Rows are points. To make a cloud, some directions were put in groups of two or more. Within a group, all points are equally far from the middle, so they leave a hole (a ring in 2 directions, a hollow ball in 3). The other directions are filled evenly. Then the cloud was stretched, turned, moved and blurred a little. Count the holes, and give their numbers of directions, smallest first.
(in the rows, 128 means zero)

Cloud (13 x 2):
[[161 150]
 [163 157]
 [163 128]
 [107 122]
 [149 134]
 [ 75 100]
 [ 82 178]
 [ 69 110]
 [120 115]
 [151 126]
 [ 95 114]
 [ 93 192]
 [ 63 133]]
Holes: 0

Cloud:
[[168 107 154]
 [132 160 106]
 [171 173 101]
 [170 180 116]
 [178 104 132]
 [166 165  95]
 [162 183 142]
 [ 96 145 161]
 [156  89  94]
 [177 144  83]
 [ 95 141 171]
 [147  89  91]
 [169 126 165]
 [ 88 102 173]
 [114 136 105]
 [161 116  79]
 [157 118 170]
 [171 114 156]
 [196 144  98]]
Holes: 1 (3)

Cloud, 26 rows:
[[ 71 163 152  95]
 [159 117 130 141]
 [165 183  98 129]
 [180 126 130  90]
 [187 154 119 103]
 [163 164 127 137]
 [121  95 141 136]
 [160 177 119 118]
 [196  92  74 130]
 [143 111  81 189]
 [159 141  83  79]
 [ 83 109 130 110]
 [121 127 172  88]
 [131 178 129 110]
 [170 156 133  75]
 [157 136 130 163]
 [ 82 182 149 139]
 [163 184 108 142]
 [154 167 134  82]
 [ 98 180 121 159]
 [142 160  80 154]
 [211  94  91 106]
 [145 102 117 169]
 [150 104  89 191]
 [125  84 149  87]
 [180  93 110 106]]
Holes: 1 (2)

Cloud, 31 rows:
[[ 99 148 102  90]
 [137 117  69 152]
 [ 99  40 122 132]
 [ 86 139  92 153]
 [169 141 144 141]
 [103 111 148  82]
 [109  59  85 132]
 [121 112  84  62]
 [101 171 129 105]
 [ 77  74 100 162]
 [104 147 144 102]
 [145  92 152 146]
 [145 147 185 149]
 [128  74  98 155]
 [124  66 155 108]
 [115 126 145  77]
 [176 179 134  90]
 [172  98 173  95]
 [122 133 197  93]
 [172 170 113 170]
 [ 70 117 148  92]
 [149 145 101 154]
 [ 99  76 128 158]
 [120 149 116  96]
 [149  97 129  75]
 [111  84 107 143]
 [155 197 129 115]
 [139 161 195 155]
 [ 92  52 133 133]
 [122  89 155 143]
 [163 167 153 118]]
Holes: 0

Cloud, 51 rows:
[[189  75 136 101 113 113]
 [128 121 170  67 140  98]
 [155 131 192  89 137 112]
 [158 100 119  53  87 122]
 [127 161 153 127 195 136]
 [ 98 115 172 197 131 136]
 [ 82 161  99 147 186 126]
 [171 118 151 141 165  88]
 [145 162  82 123 182 104]
 [128  71 122 100  82 128]
 [152 172 107 107 186 144]
 [118 166 153 123 117  99]
 [ 90 103 210 146 108 142]
 [155 147 168 119 102 175]
 [119 110 138 137 197 108]
 [ 88  75 106 136 156 114]
 [ 97  96 198 141 110 114]
 [122 159 120 106 115  81]
 [131 136 125  95  84 159]
 [108 120 190  96 137 109]
 [ 83 133 141 185 175 179]
 [ 76 130  79 137 148  96]
 [184 108 175  95 120  95]
 [122 124 132  47 154  99]
 [ 89 125 164 168 165 196]
 [ 63 103 119  83 125 158]
 [148 174 100  82 165 148]
 [147 162 184 121 125 112]
 [108  82  67 112 147 146]
 [132 144  96 130 160 190]
 [ 86 155 128  93 107  92]
 [ 96 138 179 178 123 117]
 [101  67 109 139 152 135]
 [ 96 157 133 117 110  92]
 [ 78 140  68  96 181 103]
 [182  75 119 126 158 141]
 [113 122 109 180 135 165]
 [176  98 176 153 105 152]
 [153  72 157 164 123 150]
 [197 108 132 139 172 133]
 [ 73 170 154 116 118 123]
 [ 87 100  82 114 156  79]
 [ 96 149 130 160 133  99]
 [ 62 154  86 125 177 133]
 [ 95 121 140 194 170 175]
 [144  64  94 119 144 140]
 [130  67 128 152 154 154]
 [110 174 179 117 148 132]
 [156  81  63  92 146 128]
 [ 72 108 120 115  80 126]
 [ 61 138  86 143 163 161]]
Holes: 3 (2, 2, 2)
